Each point is reached from the start by the listed moves, each made once or not at all, plus a little noise. Say if it took an odd or an even number of moves. Then give how often each move was made.

Moves:
(1): [ 55   0 -18]
(2): [ 5 41 32]
Start: [-10  -5  -2]
Points:
[ 46  -6 -21] => odd (1, 0)

Moves:
(1): [ 24  -1  18   4 -11  25   0 -25 -18  14 -15  10]
(2): [ -2   3  62  55 -12 -43  12 -14 -70 -47  -7 -32]
(3): [-33  21 -19 -49   5 -18  -3  14   1 -13  -4  -7]
(4): [ -5 -36  10 -23  11 -13  32 -18  20   7 -13  16]
(5): [  6 -20   2  11  32  -1 -17  15 -38  -8  -2   3]
(6): [-23   4  35  15  26  18  13 -12 -12   8 -21  27]
(7): [-71  32 -65  12 -14 -29  21 -11 -74 -24  23 -17]
(8): [ -8  13 -12 -10 -12 -17   8  43  36  42  -3  45]
(9): [ 11  15  -5   4  12 -13  21   5  -9 -25  17  -9]
(10): [ 41   2  28   1  26  15 -13 -25  -1  46 -20 -23]
(11): [-13 -10  -3 -13  -4  20   9  11  17  24  61  19]
Start: [  7  -1 -15 -27  -5   1   4  44   9 -13 -51  -5]
Points:
[ 34 -17  62 -19  13 -49  71  42   3  33 -13  11] => even (0, 1, 0, 1, 0, 0, 0, 1, 1, 1, 1)
[ 50  -4  13 -19  22  12  -8  16   3  39 -71 -26] => odd (0, 0, 0, 0, 0, 0, 0, 0, 0, 1, 0)
[-32  -8  21 -22  19 -35   4  71 -71 -60  -2 -26] => even (0, 1, 1, 0, 1, 0, 0, 0, 0, 0, 1)

Moves:
(1): [ 10  -5  -2  10  -4 -13 -13  -3   6  18   9 -15  -2   4 -19  -4   2   3
 -12  24   7   2  12 -13 -10 -10]
(2): [  4   3   3  10  11 -15  -1  21  -3  -3 -11   6 -23   5 -15  11   6 -17
  -7  -1 -13  13  -5 -22  18   1]
(3): [ -3  10  -8   9  28   7   7 -10   8  30 -21  10  27  -4 -16   2 -21  20
   6   0  11  -5   6   1 -10 -18]
(4): [ -6  -6  15  12   4   5 -20   9  -1   1   6   3  -6  14   2   3  -3   4
   7  -1  -3  30 -18  10  18 -21]
(5): [ 19  12  -5  -2   1 -16   3  12   2  18 -12   8 -19  -8  -4   8  -1   2
 -20   0  -1  -5  -8  15  12  -4]
(6): [ 10 -21  12 -11   6  15 -18   5  25   2 -11  -5  -4  19  28   7  -5   7
  25   9   8 -13   4   7  27   6]
(7): [  0  -5  -3  -1 -22 -12 -15   6  11  21   4  16 -19 -32 -11 -17  -2   4
   3  -1   9   4   0 -10   2  -4]
(8): [ 31   2   9  25  -6  20   3   8  25 -24  -7  20   1  -9  -4  16   6  24
   4   3   1   2  11  18  35   2]
(9): [-12 -18   0  19  -8   2  22  -8  -3  12   7  10   6  -2 -10   6   6   9
  30   3  20  24  25  24  -5  15]
(10): [ -2  -2 -13 -15   1  15  25   1  12 -25   1  10  -3   8  -9  -7  -5 -10
  13   6  -9  -7   1   1  11  13]
(11): [  4  14  -3   5   1 -10  -7  -5  -3  -1 -13   6  12 -17  -6  -5 -16 -11
   9  -6  12  -7  -6  19  14 -22]
(12): [  9 -11   0 -25   4 -10  -6   9  -2   5 -17  10   4  12 -10 -11  -7  -5
  -3 -11 -14  -6  -4   1   9   2]
(13): [ -6  -9   9   4   8  -1  -4  17   9  28  14  -3  10   2   0   3  10  -3
  -9   8   9  -2  -1  -7  11 -28]
(14): [-19   0   5 -19  -1  -2  -5 -13 -30  -2 -17   6 -15  -3   1 -25  -7 -11
  -1   4 -29 -31  -7   7  21   8]
(15): [ -5  20  -1   3  -6   5  12 -11   7   4   2  18  14  -5  -8  -2 -16   4
  11   1  13  -5   2  11   8   9]
(16): [  3  21  -9 -27 -11   0  -9   7  -5   1   9  -5   4  -9 -15   7  -9 -15
  24  -6  -6  20  18  11  14  -6]
(17): [  5  -9   5   6   8 -17  -8  -5   5  10  -3   3  -1 -14  -2   7   1  -6
 -14  -6  -7  -8  -8   0  -1  -6]
(18): [  2  -1 -14   3   6  -7  -3  -2  -3  -3   1  11  -2  -4  10 -16   3  -2
  10  -4  -5   1  -1  -1   8  10]
(19): [ -5   8  -2   4  -7 -10   2 -13  -3  -6   2   6  -1   5   2   3   9  -4
  -8  -3  11   5  20  -4 -11  -9]
(20): [ 20   2  -1  12 -13  16   2 -11  -6  -9   3  13 -19   4  -2  26   4  10
 -12  22  -9  -1 -18 -18  12 -14]
(21): [ 18   5  -2 -16  13  -2   1  -1   5  12  14 -20  20  -1  -1  -8 -37  15
   2 -22  14 -24  -3  -7   5 -14]
(22): [  6 -14   7  -3  11  27  16   5  10  15   9  -6   6  22  17 -16 -13  -6
  -1 -10  -8 -11   3 -11 -17 -10]
(23): [ 10 -12  12  -5  13  -3 -26  -4   2  13  -5   1   7   5  13  -4  -3  -4
  -4  18  15  14  11   6   2  -1]
(24): [ -2 -12  19 -20  -4  10  22 -10  -7  14  -9  -4   4   3  12 -16  -8   4
   9  21  -6   4  -6 -14  -3  -2]
Start: [ -8  26  19  15   0   0 -11  -4   4   6   2   6  12 -35  -4  -3   0   7
 -12   6  -2  -9  -8   3  -4  -3]
Points:
[ 50  30  -5  27  20  55  35  -1  87  55 -12  64  39 -24 -36  -2 -53  43
  77  32  26  -8  66  67  71   3] => odd (1, 0, 1, 0, 1, 1, 0, 1, 1, 1, 0, 0, 0, 0, 1, 1, 0, 1, 0, 0, 0, 1, 0, 0)
[ 44  22  66  64  47  34 -22   7  52  69 -44  86 -17  -9  -5  40 -31  29
 -31  33 -19 -40 -26   9 121 -87] => odd (0, 1, 1, 1, 1, 1, 0, 1, 0, 0, 0, 0, 1, 1, 1, 0, 1, 0, 1, 1, 0, 1, 0, 0)
[ 57  -5  37  45  -2  -8  29   4  20  -5 -37 101 -46 -22 -36  27  11  16
  -2  38 -39  42 -20  13 100 -16] => even (0, 1, 0, 1, 1, 0, 0, 1, 1, 1, 0, 1, 0, 0, 0, 0, 1, 1, 1, 1, 0, 0, 0, 1)
[ 58  26  53 -10  18  -3 -54   1  42 101 -72  49  -9 -55 -22 -36 -62   3
  15  58   7 -17  48  14  90 -74] => even (1, 1, 1, 0, 1, 1, 1, 1, 0, 0, 1, 0, 0, 1, 0, 1, 0, 0, 1, 0, 0, 1, 1, 1)
[ 37  57   1   5  22  14 -10  23  91  43  -2  69  37 -62 -43  -4 -63  30
  62  -4  41 -20  46   3 116 -40] => even (0, 1, 1, 0, 0, 1, 1, 1, 0, 1, 0, 0, 1, 0, 1, 1, 0, 1, 1, 0, 1, 0, 0, 0)
[ 14  11  40 -37  68  12 -35  17  44  70  -6  15  46   8   8 -17 -64   2
  57  32  24  27  19 -14  87 -71] => even (0, 1, 1, 1, 0, 1, 0, 0, 0, 1, 0, 0, 1, 0, 0, 1, 0, 1, 1, 0, 1, 0, 1, 1)
[ 23  49  10  -8  62   1  55 -27  47 104 -15  44  80 -49 -10 -50 -96  11
  -4  -9  30 -73  -9   6  23 -84] => even (0, 0, 1, 0, 1, 0, 0, 0, 0, 1, 1, 0, 1, 0, 1, 0, 1, 1, 1, 0, 1, 1, 0, 1)
[ 27   6  36 -28  18  38 -48  28  39  41  31  41  16 -43  -1 -65 -60   2
  36   1 -15 -13   8  18 107 -53] => odd (0, 0, 0, 1, 0, 0, 1, 1, 0, 1, 0, 0, 1, 1, 0, 1, 0, 1, 0, 0, 1, 1, 1, 0)
[ 98  15  27  17  88 -17 -28  18 106 101 -46  67  60 -17 -31 -18 -87  14
  -9  12  41 -65  28  18 108 -83] => odd (1, 1, 1, 0, 1, 1, 0, 1, 0, 1, 1, 1, 1, 0, 1, 0, 1, 1, 1, 0, 1, 1, 1, 0)

Moves:
(1): [  1  -6  -3  -5  22 -15  11  -5  11  -4  -8  18  -3  21  -2   2   1  11
  13   1   7  28 -18   0  -2 -19]
(2): [ -9   3  -8 -17  -7   5  -3 -17   8  -2   7 -13 -14  15  13  -6 -23  20
  -3  12  -3  13   6   1  10  18]
(3): [  6 -16  22 -11 -11  -2  -4 -14  16  -9 -18  41   7  17 -10 -20  18   3
  11  -2  -1  16  -2  22  25  -1]
(4): [ -6 -18   4  -8   0 -11 -12  10 -16   7  -5   7  -4 -23  -7 -25  -9   8
   5  -3   5  12  -4  10  12  -8]
(5): [  8  -8  -7  -5  11 -11  12 -11  -4  13   7  -1   2  -9   8  -2  14 -20
  11   6 -29  11 -13   6 -14 -19]
(6): [  5  -7  -8 -19  -5   0  -9  -5  -5 -10   9  23  18 -20   5 -22 -17 -20
  -6  -5   3  12 -19  -2  18  11]
(7): [-10  19 -11 -14  11   1   3  -4  32 -14   9  20 -11   3   7  18   6  -7
   9  -2   0   4  -1  10   4   2]
(8): [ 14 -10  11  11  -6   3 -19   5 -11  -2  -5 -17  -7   6   9  11   4  21
 -17 -16  -9   9   6  12  -1  -1]
(9): [ -7  23 -10  14 -17 -11 -11   0  -5 -25 -23  -4  12   3 -23 -12  -8  -4
  11 -10 -18  -1 -19  12  13  21]
(10): [  1   7  -6  18   5   6   2   8  -5 -24  -5 -10  -8  -6  -6 -11 -17   9
 -16  -1   1  -9 -10   1   5  20]
(11): [ 13   2   5 -11  16   6  17  -1  -3 -11  -5  15  14  -2   5  -4  -5  -3
  12  -5 -10  10   1   7  -3   9]
(12): [ -3   4  11   8   6   1   3   6 -11   9  -3  15   6   0   0  -3  -9  -4
   4   6   2  -3 -11   4   3 -14]
(13): [  5   1 -12   8 -28  17  10   7 -12   7  15  -3  -7 -13  22  -6 -10 -19
   1  -3  20   0  -5   7  -2  -8]
(14): [  5  -1  -9   2  12 -17 -14   6   0   3  11  -2  20  15  14 -25   8   0
   4   1   5   2   3  11   1 -22]
(15): [  0  11  13 -20  12  -6 -19  -8  -4  -5  -4  -7 -13  -3  13 -16   6   2
   2 -11  -2   8  -7   4  13  -5]
(16): [-16 -12  14   4  -8   2  -5   9  -7 -11  -7  -6 -11  13  17   1  -7  21
  -9  18   8  -1  13  -6   0 -17]
(17): [ -7   2   0   6  -4  -9  -2 -15 -15  -8  14  -3  18  11   0   7  17  20
   4  20   1  -2 -11 -12   8  10]
(18): [-17  -8   9  -4 -12  -7  -2   0  -5  -3  17   0  24   8  -8 -11  13  15
 -24  -1 -26   6   7  18   2 -11]
(19): [ 11  22  16 -26  -7  26 -14  -3  40 -13  -4   3  -4  10   0 -16 -10   6
  16   2 -14   3  26  -9  -4   3]
(20): [ -9 -14  -7  -8 -12  11 -17   7 -18   9   5   9  -3 -10   3   4   7   3
  -4  -4  10  -5 -13   7 -23   5]
(21): [ 19  11  18 -12   0   7   3  21   6  -1  15 -17   5 -19  11  11  -7 -10
  -5  -1   7  -9   1 -10 -15  19]
(22): [ -7  33  -2  18  12   1  14   1   3 -31   6   2  10  19 -25   2   8 -17
 -12  38 -11   6  11  -3  -5  24]
(23): [-27 -14   7  -8   6   1 -14  -8   8  -8  14  -4 -14   5 -10   4 -11  -2
   2  -7  -2  -5  -2   5  -8  10]
(24): [ -5  -1  19  -2  23  20 -11   0  27  -7 -17  -3   0   3  22   2  37  12
  -3  25   0  34  10   4  -1   5]
Start: [ 16  24 -12  -7  -5  -6  -8 -12 -20  -1 -17   3  20   5  17 -18  -2   3
   7   3 -18   8  -8  -2   1   7]
Points:
[-28   2  38 -73  40  18 -70 -27  16 -54 -30  -2 -40  21  86 -35  -4  73
   2  15 -34  93  15  45  29  20] => odd (0, 1, 0, 1, 0, 0, 1, 1, 0, 0, 1, 0, 0, 0, 1, 1, 0, 0, 0, 0, 0, 0, 1, 1)
[-67  26  37 -26  11  22 -82  -4 -14 -80  15  -2  38  62  30 -96   4  95
 -29 107 -41  61  17  30   5  27] => odd (0, 1, 0, 1, 0, 0, 0, 0, 0, 1, 0, 1, 0, 1, 0, 1, 1, 1, 1, 1, 0, 1, 1, 1)
[-22  -6  51 -54  -7  -4 -60 -25  -5 -73 -40  41  10  13  63 -78  49  31
  18  -5 -79 113 -23 108  40 -16] => odd (0, 0, 1, 1, 1, 0, 1, 1, 1, 0, 1, 0, 1, 0, 1, 1, 0, 1, 0, 0, 0, 0, 1, 1)
[ 24  22  15 -27  29  21   0   2  24 -49 -12  17  52  49  89 -88  23  34
  12  48 -56  96   8  37 -15 -50] => even (1, 0, 0, 0, 1, 0, 0, 0, 0, 1, 1, 0, 1, 1, 0, 1, 0, 1, 1, 0, 0, 0, 0, 1)
[ -64   83   -2    1    5   -4   -2  -16   -7 -121   -9   18   24   61
  -14  -42  -52   32  -21   53  -73   28  -16   47   25   69] => even (0, 1, 0, 0, 0, 0, 1, 0, 1, 1, 1, 1, 0, 0, 0, 1, 0, 1, 0, 0, 0, 1, 1, 0)
[  23   48   -3  -34   18  -56  -23  -23  -19  -76  -22   73   66   49
   22 -108   47   -7   32   -4  -87  116  -48  115   46  -30] => odd (1, 0, 1, 1, 1, 0, 1, 1, 1, 0, 1, 0, 1, 1, 1, 0, 0, 1, 0, 0, 0, 1, 0, 0)
[ 13  36  -2 -54 -15  42 -59  10  10 -93 -32  62  39 -15  44 -90  -8  36
   1 -19 -45 110 -46  74  20  34] => odd (1, 0, 0, 1, 0, 1, 1, 1, 1, 1, 1, 0, 1, 0, 0, 0, 0, 1, 1, 1, 0, 0, 0, 1)
[-78  68 -16 -14  -7   6 -26 -41   6 -72  18  39  37  69  15 -16  28  30
   5  78 -38  86 -56  46   7  50] => even (1, 1, 0, 0, 0, 0, 1, 0, 1, 0, 0, 1, 1, 0, 0, 0, 1, 1, 0, 1, 0, 1, 1, 1)
[-16  -9  15 -24 -43   4 -88   3 -59 -43  36 -26  74  -1  85 -60  40  19
 -25  25 -48  59 -50  48 -20   6] => odd (0, 0, 0, 0, 1, 1, 0, 1, 1, 0, 0, 0, 1, 1, 0, 1, 1, 1, 0, 1, 1, 0, 1, 1)

Moves:
(1): [  0 -24 -21 -10   7   3   6  -4  -3  -3  -6 -10  -1   8  16  13  -9 -12
 -34   9  -8  10 -13  -3 -15   7   9]
(2): [  9  -9  11   7 -13   6  -9  -7 -15  18   9   3 -10  -9 -15 -11 -16   3
 -18   3   3  17 -16 -17 -22 -11 -11]
(3): [  7  -2  -1   6  14   8   5 -11   9  12  32   1  12 -12   4   4   9 -30
   9 -12  12  -7 -16   5  -8  15   1]
(4): [ 20  18  19  12 -25 -16   8  -3  -8  13  15  -7  -1  20  27 -14  15   6
  -3  -5   7  14  -4   5 -11  -3  -7]
(5): [  1  -3   2  -4 -17 -18   1  -1  12 -12  17   6   7 -40 -13  -7  -1 -21
  -3  -7 -23  -6  11   7   0   0  -4]
(6): [ 12   0 -15 -16  -6   5  -9 -11   0  14  20   6  14  29  18  -6  -4  10
   1  14 -10   9   4  -3  -4  -5 -15]
(7): [ -7   3   0   0 -24   1 -12  19  -6  14   8  -5  -5  -2 -29 -11 -22  -5
  22  -5 -27 -33 -21 -13  12   1  13]
(8): [-27 -17  17 -16   0  29  -3  25   9   5   5  -7  13 -30   8  -6  -5  -9
  -5  -4   9  14  15  -2   1  14   8]
(9): [  9 -11 -10  -5  -4 -13   6   2  -5 -30  -7   0  11   8 -19 -17   0  10
  -3   0  18   7  -4  -5   7   2  -3]
(10): [ 10  -6  30  32   4   4 -20 -16  11  18 -21  -9   6   8   9  16  -3 -10
 -19   0  11  -3 -24   0  -2  17 -15]
(11): [-14  16  -8   3   5 -10 -11   7 -19  -7   3 -13 -11  -5   9  -8  -6   1
 -21  -5  -8   4   2 -16   2  16 -20]
(12): [ 12  17   5 -19  -3 -12   3 -17   9 -13  14 -10  -6  11  -7   2   5 -14
  14 -27 -11  15   6  -1  -8  -6  16]
(13): [ -7   9  18  13   0 -22  18  -8  -2  12   2   1  -2   7  -6   5   7  -7
  10  -2   8   5 -16   1   7  10 -11]
(14): [ -3  21   5  -5   0  23  -3   3  -9 -16   0  -9  11   6  -4  -7  14   6
  22 -19  -2  10   1 -23   0  -2   6]
(15): [-16  -9 -11   3   7  -5  13 -13  16  -2  -9 -20   0  -4  -4 -12  10   7
  -7  -3   0  -2   2 -13   3  15  10]
(16): [  5  -6   3   6   8  18 -10 -11   8  17  11  -4  25  -4   5  21  -1   4
 -16  -6  -4   0   6  -6  -7   0   5]
(17): [-17   3  -6 -11  12  -1 -14  -9   3   8 -11   7   0  -3  14 -28 -13  -4
  -2   3   8  -4 -16  -3 -12  19   2]
(18): [-11   3 -15 -23   2   6   8  17 -21 -13  20 -33   0   9 -11  16  22   9
 -11  12 -17 -13  -3  -8   2   1   4]
(19): [-18  -5   9   7  22  12  11   7  -8   6  -6  -6  -7  -6   6   2 -11   4
  17 -12  -1   3 -13   2  -4  -8   4]
(20): [  8   0  -1   1  -1  26  -3   7  15  -5   3   1  16   0   0   1  -1  -4
 -21  -9   3  -1  -9  19   7 -12   7]
(21): [ -6  15  -9 -23 -14  -4  -9   0  -4   4 -10  -5 -13  -2  -9  13 -12  -1
  23   4  11   0  -5   0  11   5  -2]
(22): [ 23  12  11  -9 -12   3 -11 -23 -28  18   6  -1  -5  -6  -7   6  38   7
 -13  -3  -4  -6  -2  16   7 -22  23]
(23): [ 14 -11 -12 -17  12   0   2 -10  -7  -6  20  18  -5 -17  19   6  -6  16
 -18  34 -12  17  13  -9  -3  32  -1]
(24): [ -4  17 -18  -1   0 -14  -2  -5 -12  12   0 -14   3 -13 -18   9 -10  -6
  -3  15  18  -2   5 -17  17 -34 -10]
Start: [ 11   3 -20   3 -22   3 -11 -17  -9  16 -24   9   3   6  10   5  11  29
 -29  12 -11 -21 -13 -17   7  -2 -10]
Points:
[-32  15  -2 -13 -48   4 -59 -18 -13  64 -24 -34 -15 -27  52 -37 -32  27
 -58  32 -10 -15 -50 -66   9 117 -21] => odd (0, 0, 0, 1, 0, 0, 1, 1, 0, 1, 1, 0, 0, 0, 1, 0, 1, 0, 0, 0, 1, 0, 1, 0)
[  8  84  19 -50 -99  32 -62 -60 -50 102  27 -95  24  30 -23 -20  33  14
 -40 -15  -2   0 -94 -73  15 -16   5] => even (0, 1, 0, 1, 0, 1, 1, 1, 0, 1, 0, 1, 1, 1, 1, 0, 1, 1, 0, 1, 1, 1, 0, 1)
[-10  58 -20 -65 -24  -1 -58 -62 -51  91  57 -21   8 -69  -9  20  -5 -22
 -27   3 -12 -18 -40 -59  27  50  12] => even (0, 0, 1, 0, 0, 0, 1, 1, 0, 0, 1, 1, 1, 0, 0, 1, 1, 0, 0, 0, 1, 1, 1, 1)
[ -10  -36  -25  -39   -7   48  -46  -57   49   14  -51  -47   52   -2
   25    7  -18   -4 -100  -19   28   16  -53  -30   -9   61   28] => even (1, 0, 0, 0, 0, 0, 0, 1, 1, 1, 0, 1, 0, 0, 1, 1, 1, 0, 0, 1, 1, 0, 0, 0)
[ 64  27  -6 -77 -98  64 -53 -57 -33  46  61 -32  49   8  -5 -30  25  65
 -52 -14 -30  43 -25 -69  -3   6  37] => even (0, 1, 0, 1, 0, 1, 1, 1, 1, 0, 0, 1, 0, 1, 1, 1, 0, 0, 0, 1, 1, 1, 1, 0)
[ 15  29 -27 -70 -48  13 -35 -45 -15  88  66 -55  35  21  45  26 -17 -34
 -65  39  -7   3 -95 -46   2  64 -11] => odd (1, 0, 1, 1, 0, 1, 1, 1, 0, 1, 0, 1, 1, 0, 0, 0, 1, 1, 0, 1, 1, 0, 1, 1)
[ -21  -23  -69  -63  -52   31  -23  -11  -45   13  -12  -43    7  -49
  -46  -19  -48   37  -50   45    0   14  -35 -118   17   27    6] => even (1, 1, 0, 0, 0, 0, 1, 1, 1, 0, 0, 0, 0, 1, 1, 0, 0, 0, 0, 0, 1, 0, 1, 1)
[ 25 -40   3 -18 -53   9 -26 -21 -24  48  82  -9  42 -39 -25  -7 -10  -4
 -62  45 -38 -14 -69 -61  -4  73 -47] => odd (0, 1, 1, 0, 1, 1, 1, 1, 1, 1, 0, 0, 1, 0, 0, 0, 0, 1, 0, 0, 0, 0, 1, 0)
[-15  25 -46 -45 -23 -16   4 -44 -70  41  28 -85 -21  47  -3  11  40  32
 -54 -12 -89 -25 -65 -56  10   8  25] => even (1, 0, 0, 0, 0, 1, 1, 0, 0, 0, 1, 1, 1, 0, 1, 0, 0, 1, 1, 0, 0, 1, 0, 0)
[ -54  -34   -8   12  -13   20  -35  -40  -16  117  -30  -45   13  -10
    9  -24  -68   -2  -67   32    2   -8 -104  -85  -13   24  -27] => odd (1, 1, 0, 0, 0, 1, 1, 1, 0, 1, 0, 0, 1, 0, 1, 0, 1, 0, 1, 0, 0, 0, 0, 1)
[-13  20 -38 -42 -57 -50  12 -28 -54  22  75 -61   6 -81 -18 -16  17   6
 -79  42  18  31 -24 -88  10  60 -57] => odd (0, 1, 1, 1, 1, 0, 0, 1, 1, 0, 1, 0, 1, 0, 1, 0, 0, 1, 0, 0, 1, 0, 1, 1)
[-27  -1 -24 -19 -10  42 -46 -29 -23 105  88   6  53 -96  13 -22 -70 -19
 -76  18 -31  -4 -64 -71  -6  36 -43] => even (0, 1, 1, 0, 1, 1, 1, 1, 0, 0, 1, 0, 1, 0, 0, 1, 1, 0, 1, 1, 0, 0, 1, 1)
